Rows are points. Examples show where two turns around zero, p and q, send a point. Where does a point land after both, in the order given? Backwards means that the second turn is done in reverse. Each puzzle has new turns, and all numbers are rounded.
In the rows, zero is written as 100.

Turn p:
[96,97] => [101,95]
[119,125] => [86,128]
[122,36] => [167,92]
[63,142] => [46,85]
Turn q:
[31,79] => [109,172]
[116,130] => [121,73]
[124,117] => [106,71]
[129,74] => [65,84]
Where do these land?
q, then p: [81,123] => [105,129]
q, then p: [106,139] => [133,121]
q, then p: [113,37] => [61,49]

Turn p:
[94,84,131] => [115,68,97]
[102,85,41] => [66,138,66]
[86,84,47] => [57,124,70]
[83,156,141] => [109,82,169]
[135,90,140] => [153,88,97]
Turn q:
[142,126,173] => [158,75,162]
[54,56,60] => [31,106,70]
[92,117,106] => [107,116,109]
[87,121,93] => [104,125,98]
[125,80,69] => [100,76,62]
Where do these land?
q, then p: [149,81,127] => [131,87,51]
p, then q backwards: [49,77,78] => [81,46,80]
q, then p: [118,154,129] => [158,120,118]
q, then p: [64,57,79] => [46,75,104]
q, then p: [120,131,87] => [116,136,100]

Turn p:
[57,118,145,65] => [113,136,145,144]
[49,95,73,111] => [65,124,130,73]
[104,92,110,119] => [91,107,80,105]
[150,110,72,119] => [120,72,62,67]
[138,85,100,86] => [110,63,84,111]
Turn q:
[64,87,125,70] => [97,93,127,53]
[126,137,71,83] => [77,77,56,115]
[24,88,85,129] => [146,57,155,100]
[106,91,104,72] => [95,106,87,74]
[126,99,68,133] => [121,106,78,143]
[125,106,147,117] => [68,140,119,113]
[128,91,100,97] => [98,122,80,103]
Where do these land?
p, then q: [116,110,84,40] => [102,164,105,88]
q, then p: [116,134,149,79] => [86,143,147,105]
p, then q: [105,81,103,115] => [118,83,103,100]
p, then q backwards: [71,101,120,84] => [102,101,122,132]
p, then q: [120,78,71,125] => [129,80,88,69]
q, then p backwards: [71,96,73,158] => [115,114,131,40]

Turn p:
[131,55,76,127,74,63] => [78,53,83,129,144,125]
[105,87,92,73,136,103] => [128,105,102,79,126,80]
[140,99,63,71,94,121] => [105,140,81,119,144,97]
[68,129,87,103,119,80] => [114,98,79,64,75,116]
[113,108,131,80,101,118] => [93,118,113,106,93,64]
[61,91,80,104,122,99] => [136,90,106,79,93,124]
[89,109,146,129,69,133] => [70,106,142,126,57,100]
[129,92,145,134,111,104] => [54,84,138,92,105,82]
[64,130,80,78,73,79] => [122,106,54,107,62,113]
Turn q:
[128,103,113,74,74,115] => [112,120,65,79,111,87]
[143,103,100,83,115,91] => [132,90,72,89,100,120]
[85,108,110,105,81,70] => [114,106,130,99,118,86]
[78,105,24,65,123,111] => [90,35,86,108,53,63]
[59,80,93,97,97,145] => [45,109,100,96,74,81]
[104,102,91,161,112,75] => [111,101,129,153,106,128]
[86,124,152,91,83,112] => [78,121,104,70,146,97]
[117,76,117,124,115,80] => [118,118,115,106,92,137]
Where do these land?
q, then p backwards: [148,112,77,78,124,128] => [84,111,71,88,80,44]
p, then q: [109,66,83,142,92,78] => [60,113,100,95,61,123]
q, then p: [90,97,129,83,158,116] => [153,122,127,126,93,90]
p, then q backwards: [83,105,91,90,52,114] => [124,79,75,136,100,107]
p, then q: [146,100,111,134,80,98] => [56,90,142,101,95,102]
p, then q: [66,124,101,108,102,97] => [104,118,78,94,104,69]
p, then q backwards: [57,96,108,65,93,68] => [130,93,53,71,101,86]

Turn p:
[136,99,94,82,98,77,141,58] => [66,107,106,99,102,128,155,77]
[82,122,82,107,116,120,150,79] => [91,72,135,136,91,119,125,119]
[80,104,77,114,108,109,84,132] => [125,88,104,96,103,109,65,121]
[50,122,130,112,148,72,103,91] => [117,42,92,135,136,74,104,85]
[81,91,63,55,63,121,130,82] => [92,140,100,126,97,128,133,152]
[112,98,130,121,76,106,87,96] => [84,104,85,94,72,75,89,86]
[135,124,128,100,91,96,104,116] => [111,97,102,72,71,83,119,78]
[104,102,55,90,108,123,57,129] => [141,129,114,91,104,126,57,110]
[57,117,101,148,86,87,79,130] => [118,55,65,104,84,93,56,119]
[111,59,103,82,113,100,95,119] => [92,121,110,71,132,89,93,107]
[153,63,138,90,95,89,70,68] => [63,145,88,77,108,76,102,44]
Turn q:
[117,135,125,87,122,105,103,125] => [109,83,129,75,134,114,95,117]
[74,118,119,114,55,85,102,85] => [106,155,89,113,122,95,115,97]
[56,111,88,111,88,89,104,110] => [78,128,96,124,118,101,79,89]
[138,38,59,81,75,107,118,152] => [64,58,71,61,79,32,91,79]
[153,132,104,119,149,81,98,84] => [153,66,113,76,103,146,99,81]
[91,99,102,99,100,127,62,100] => [106,112,111,104,78,94,80,132]
[118,148,81,89,127,121,101,76] => [109,86,87,81,102,158,90,124]
[85,88,129,115,65,63,116,89] => [107,135,100,117,117,79,135,70]
[69,55,122,117,87,115,119,80] => [96,102,89,154,93,70,130,106]
[70,71,113,80,93,85,97,72] => [78,120,113,126,77,98,133,95]
[130,105,59,88,139,123,81,128] => [94,55,103,68,79,112,54,110]
Where do these land?
q, then p: [82,117,81,82,122,84,111,125] => [103,107,102,135,121,74,81,101]
q, then p: [111,123,94,153,95,65,98,89] => [94,120,125,114,80,126,100,49]
p, then q: [114,87,114,112,107,160,80,114] => [123,149,140,83,109,97,107,98]
p, then q: [117,133,93,85,100,84,109,98] => [103,83,70,93,105,99,125,110]
q, then p backwards: [103,108,92,109,155,62,117,75] => [119,138,66,118,132,80,105,71]
p, then q: [32,65,118,103,79,133,104,24] => [125,126,97,164,131,101,29,55]
q, then p: [108,84,113,93,45,104,125,125] => [117,70,88,97,138,132,132,99]
p, then q: [118,79,79,91,84,117,81,112] => [97,117,112,76,111,115,85,127]
q, then p backwards: [116,104,115,74,112,91,75,139] => [124,82,106,112,126,122,113,133]

Turn p:
[95,113,80,88,102,116,97,97,113] => [86,94,85,93,111,122,97,104,101]
[103,106,77,101,86,86,124,92,92] => [77,112,89,106,86,99,98,76,93]
[104,105,117,102,101,109,112,110,87] => [117,113,100,93,87,99,91,105,94]
[83,83,91,95,99,104,84,120,97] => [97,87,119,88,109,105,113,106,81]
[117,109,90,91,93,101,87,109,98] => [92,99,94,104,115,96,84,106,85]
[114,88,81,83,113,105,110,114,89] => [96,121,89,97,112,102,114,103,75]
[107,102,82,84,100,81,92,90,94] => [84,97,87,100,116,84,103,85,95]
[114,99,82,105,110,91,102,76,131] => [82,98,83,129,111,106,112,98,122]
[68,84,176,123,88,111,93,62,93] => [146,96,147,79,81,88,91,92,162]
[115,95,96,100,82,97,110,117,103] => [99,109,107,117,98,105,90,94,80]
[101,106,89,120,113,105,86,108,94] => [87,94,99,98,93,93,103,127,97]
[80,110,139,109,112,94,102,105,109] => [137,80,101,97,80,99,102,104,115]
Turn q:
[89,87,110,99,79,97,106,112,87] => [94,97,117,100,95,95,79,107,82]
[123,79,123,91,125,92,86,101,100] => [82,101,102,129,93,114,113,71,97]
[98,89,114,123,94,120,125,92,75] => [105,100,116,71,90,111,104,95,65]
[92,110,109,105,126,82,80,110,104] => [116,121,98,129,95,104,104,94,111]
[91,96,73,80,94,113,115,97,106] => [80,98,88,76,96,93,93,115,115]
[105,101,115,111,119,73,110,72,99] => [117,103,108,100,87,85,117,64,104]
[90,126,79,107,85,117,79,87,92] => [114,113,82,84,135,94,98,116,97]
[90,128,111,81,95,79,120,122,95] => [102,108,135,110,92,79,105,125,115]
[100,97,89,92,87,118,97,100,126] => [93,82,89,90,111,112,88,108,117]
[123,87,76,111,95,107,81,105,116] => [97,76,64,110,107,109,100,103,96]
Where do these land?
q, then p: [108,114,108,97,84,96,90,94,101] => [111,103,94,106,98,89,117,109,105]
q, then p: [91,112,124,86,92,80,100,91,142] => [119,89,109,135,116,105,108,110,133]
p, then q: [89,95,96,121,101,95,119,123,74] => [95,95,128,95,113,76,92,114,82]
q, then p: [93,107,91,127,81,101,87,90,115] => [92,114,93,112,127,86,109,116,92]
p, then q: [109,69,94,93,86,114,101,97,103] => [113,117,119,95,102,117,118,94,105]
p, then q: [116,114,83,113,132,106,107,71,99] => [117,94,85,95,87,91,90,133,129]
p, then q: [97,118,127,96,95,118,93,98,86] => [81,94,94,126,121,102,103,100,110]
p, then q backwards: [103,91,95,118,119,93,95,89,117] => [118,116,93,86,111,92,100,114,110]
q, then p backwards: [102,100,85,105,106,103,116,121,106] => [92,112,100,121,116,107,102,109,104]
q, then p: [74,100,93,81,101,114,90,112,71] => [103,71,83,76,89,98,84,111,86]
q, then p: [104,86,112,59,93,107,75,126,76] => [104,67,108,69,64,98,109,121,107]
p, then q: [112,93,92,103,109,73,129,89,109] => [129,87,92,74,97,82,106,100,97]

Turn p:
[93,94,129,124,114,101,82,92,116,66,132] => [120,88,64,110,59,102,120,86,90,109,113]
[153,109,159,94,69,110,79,61,98,73,103] => [117,89,112,131,83,110,106,50,83,55,159]
[109,145,147,72,107,64,63,143,144,94,79] => [85,32,94,71,110,110,136,98,145,92,152]
[116,80,136,51,139,160,70,102,76,103,86] => [109,108,111,35,81,108,90,33,106,62,91]
[71,70,91,93,140,77,106,83,112,145,93] => [80,145,102,72,111,106,126,98,110,147,89]
[69,124,111,123,90,126,158,63,65,92,123] => [102,102,75,142,119,128,63,75,49,120,70]
[113,119,61,65,46,82,100,61,152,36,50] => [151,111,81,122,171,93,125,145,103,37,145]
[85,116,95,125,114,125,57,132,95,153,147] => [47,94,81,104,48,90,81,88,147,113,69]
[76,28,47,75,55,39,130,60,63,68,113] => [91,162,111,109,119,75,133,166,4,87,95]
[74,106,97,159,58,86,146,139,117,113,79] => [105,73,121,142,105,148,88,161,109,134,80]
[92,84,58,105,134,100,143,128,109,144,135] => [79,126,95,75,94,84,54,130,108,161,82]
[148,126,68,115,135,129,65,136,52,114,62] => [112,71,153,89,99,44,79,70,146,84,55]
Turn q:
[102,95,138,73,70,144,96,86,68,107,69] => [82,99,109,104,112,92,156,110,92,66,53]
[108,109,107,49,41,89,110,73,113,121,107] => [104,140,127,134,85,123,126,56,102,85,72]
[113,94,82,77,132,69,139,142,44,103,53] => [55,138,58,82,171,80,77,95,108,94,97]
[84,95,83,94,59,131,146,74,72,132,69] => [58,87,120,117,117,102,117,71,131,40,84]
[67,163,68,107,150,79,80,154,101,97,77] => [73,111,124,64,146,133,50,143,86,141,128]
[101,49,136,99,124,109,94,56,147,133,137] => [121,43,83,132,61,87,127,57,90,142,91]
[85,149,107,154,102,85,56,104,161,50,99] => [145,88,134,108,74,124,61,160,50,108,140]
[150,68,127,86,106,168,132,72,113,133,162] => [95,67,62,143,42,92,149,92,161,122,61]
[113,75,55,97,110,84,93,176,72,131,71] => [66,125,98,53,131,59,42,93,119,115,70]
[101,147,106,165,109,39,70,108,129,64,97] => [117,116,105,97,74,110,49,140,38,104,163]
[62,129,128,152,92,85,56,72,97,58,156] => [137,91,124,72,50,110,133,129,70,101,174]
[117,82,47,84,126,97,88,93,56,81,75] => [105,103,57,47,133,117,81,90,113,76,85]
[97,45,115,66,77,123,139,90,125,88,127] => [142,91,99,143,104,71,132,69,141,101,83]
Where do these land?
p, then q backwards: [142,69,127,56,91,136,66,107,82,140,143] => [108,113,61,149,50,60,94,93,66,146,114]
q, then p backwards: [109,153,109,149,111,111,165,143,106,151,154] => [131,114,96,132,70,60,81,123,140,183,157]
p, then q backwards: [142,113,119,140,101,97,54,116,108,91,117] => [97,74,108,138,79,119,124,81,123,113,146]
q, then p: [46,135,123,115,131,141,85,126,62,47,99] => [86,65,99,19,75,104,57,117,82,137,111]
q, then p: [135,86,42,66,77,107,72,63,91,103,49] => [165,109,102,85,137,89,118,70,108,39,84]
p, then q: [103,130,115,58,109,69,160,103,74,55,128] => [88,102,56,22,111,86,125,63,116,117,105]
p, then q: [97,64,88,86,119,62,148,145,77,141,52] => [53,105,107,117,139,75,148,105,73,158,64]
p, then q: [109,83,95,112,117,65,90,82,120,111,65] => [72,106,88,148,92,101,100,102,108,125,113]
p, then q backwards: [82,95,115,139,61,134,103,53,107,68,46] => [107,113,100,47,68,107,116,49,139,52,86]
p, then q backwards: [123,65,46,66,54,88,119,94,128,58,53] => [78,123,108,111,71,104,96,129,85,4,69]
p, then q: [52,123,115,61,88,71,70,96,125,135,147] => [111,74,154,86,136,121,92,76,153,107,137]
p, then q backwards: [34,138,120,131,156,131,81,82,150,76,114] => [155,57,87,51,162,112,111,57,95,93,142]
p, then q: [129,46,87,121,86,88,87,90,70,124,134] => [74,143,142,105,83,92,122,111,71,77,131]

Turn p:
[79,80,96,94,91,93,114,111,80,107,121,92] => [131,87,111,96,101,105,113,81,89,93,95,83]
[143,137,99,124,104,116,125,91,83,127,118,78] => [97,90,81,150,96,114,123,104,141,89,132,102]
[75,101,97,85,112,77,125,105,79,91,99,87] => [124,90,95,72,105,123,103,79,94,105,118,96]
[109,129,109,70,86,132,84,103,115,76,81,85] => [95,123,91,91,133,70,84,103,124,88,103,133]
[95,100,86,115,129,136,111,88,100,122,89,94] => [90,79,119,103,98,120,96,131,116,72,113,101]
[92,85,118,88,113,74,97,113,109,79,123,83] => [101,103,99,97,129,102,94,73,70,115,108,82]
[85,90,66,81,84,126,130,101,121,70,80,110] => [91,100,140,59,89,79,98,80,117,82,105,124]
[134,77,115,79,82,92,102,68,93,77,110,113] => [89,99,87,118,88,93,68,54,105,102,75,106]
[132,97,104,118,121,93,66,121,89,128,77,114] => [95,97,99,124,100,112,94,144,110,143,81,96]
[85,97,99,128,69,69,90,99,105,119,86,93] => [105,121,94,102,82,114,136,108,74,107,80,111]
[101,89,89,74,103,99,77,84,123,97,111,132] => [95,117,112,99,80,76,59,102,86,100,95,91]
[76,96,99,118,124,86,96,108,76,81,127,93] => [102,95,92,82,115,118,110,92,93,101,104,52]
[93,122,122,126,80,108,84,110,126,125,77,126] => [85,101,84,104,86,72,122,146,83,104,90,123]
Turn q:
[84,132,71,117,117,121,113,105,126,90,96,107] => [86,105,108,93,133,108,120,112,108,112,113,58]
[102,86,108,112,58,60,63,93,66,115,92,100] => [112,78,100,79,48,124,88,97,95,73,113,134]
[113,93,109,108,83,67,76,120,58,128,87,100] => [117,73,92,95,58,127,102,67,97,88,102,123]
[130,107,148,138,78,50,76,84,91,86,99,78] => [81,122,109,41,61,109,88,70,97,76,84,137]
[68,88,106,95,127,137,110,123,116,87,105,107] => [118,119,85,123,136,109,100,119,115,113,79,80]
[100,68,97,91,84,113,115,116,127,102,82,101] => [98,83,101,121,123,103,94,116,83,78,73,99]
[114,128,85,108,96,126,89,88,82,109,124,69] => [81,99,96,95,70,77,136,107,126,115,105,93]
[85,92,108,94,102,108,138,90,92,99,82,105] => [99,111,127,130,102,107,84,102,90,109,92,90]
[117,114,88,89,133,105,112,104,117,95,99,85] => [85,102,101,102,131,83,119,85,100,121,99,100]
[76,81,92,87,95,72,90,97,87,116,105,91] => [128,86,115,106,94,106,97,105,110,93,115,130]
[91,83,119,94,72,67,92,98,99,138,108,109] => [139,90,113,97,77,96,92,92,88,62,104,116]
[113,132,98,92,110,122,91,95,95,115,114,114] => [103,108,80,100,88,80,121,93,94,114,116,75]
[101,110,99,85,121,126,96,82,124,68,82,103] => [77,126,88,101,129,97,104,123,79,124,103,98]
[94,94,94,75,93,102,128,119,110,67,109,115] => [85,107,90,129,131,96,71,100,110,86,108,93]
[111,91,78,114,130,124,111,87,109,87,116,117] => [94,91,95,90,120,80,85,113,105,135,94,73]
Where do these land?
q, then p: [85,114,99,96,78,115,80,91,113,105,116,106] => [107,110,108,96,113,86,118,77,111,115,117,94]
p, then q: [97,46,129,76,110,89,124,111,113,95,91,105] => [135,96,94,103,64,106,76,108,75,130,87,125]
p, then q backwards: [97,115,96,100,75,93,94,98,109,86,99,84] => [102,119,123,89,108,96,93,103,110,95,105,87]
q, then p backwards: [96,123,87,108,152,91,90,111,116,87,93,84] => [102,109,101,106,103,82,105,138,92,65,85,67]
q, then p: [81,95,87,80,90,95,112,111,24,95,101,105] => [73,115,113,137,80,72,132,118,86,68,70,87]
q, then p: [100,72,96,119,74,95,96,106,93,114,95,78] => [86,87,112,85,104,82,98,91,95,108,69,121]
p, then q backwards: [99,99,88,101,79,92,119,89,99,85,109,106] => [116,119,114,106,96,88,100,106,88,113,108,93]
p, then q: [104,119,146,98,157,102,105,65,97,92,91,94] => [125,72,68,98,116,106,106,146,137,129,109,101]
p, then q: [119,125,91,99,81,95,93,111,98,108,134,83] => [81,101,125,70,103,83,108,81,114,99,101,83]
p, then q: [109,120,84,102,80,137,101,99,112,96,98,91] => [94,123,103,83,132,104,83,89,101,83,110,91]
q, then p: [96,70,88,102,80,99,113,100,117,161,92,103] => [82,72,98,111,119,118,105,65,106,130,62,110]
p, then q: [108,72,94,110,159,89,88,100,111,93,102,105] => [134,114,87,109,82,110,134,120,121,106,75,115]
p, then q: [121,106,82,89,85,87,81,100,94,89,89,90] => [98,109,104,87,101,96,125,96,77,96,114,80]
p, then q: [87,124,133,119,100,122,103,108,105,92,90,167] => [118,56,112,122,123,124,83,98,115,65,121,136]
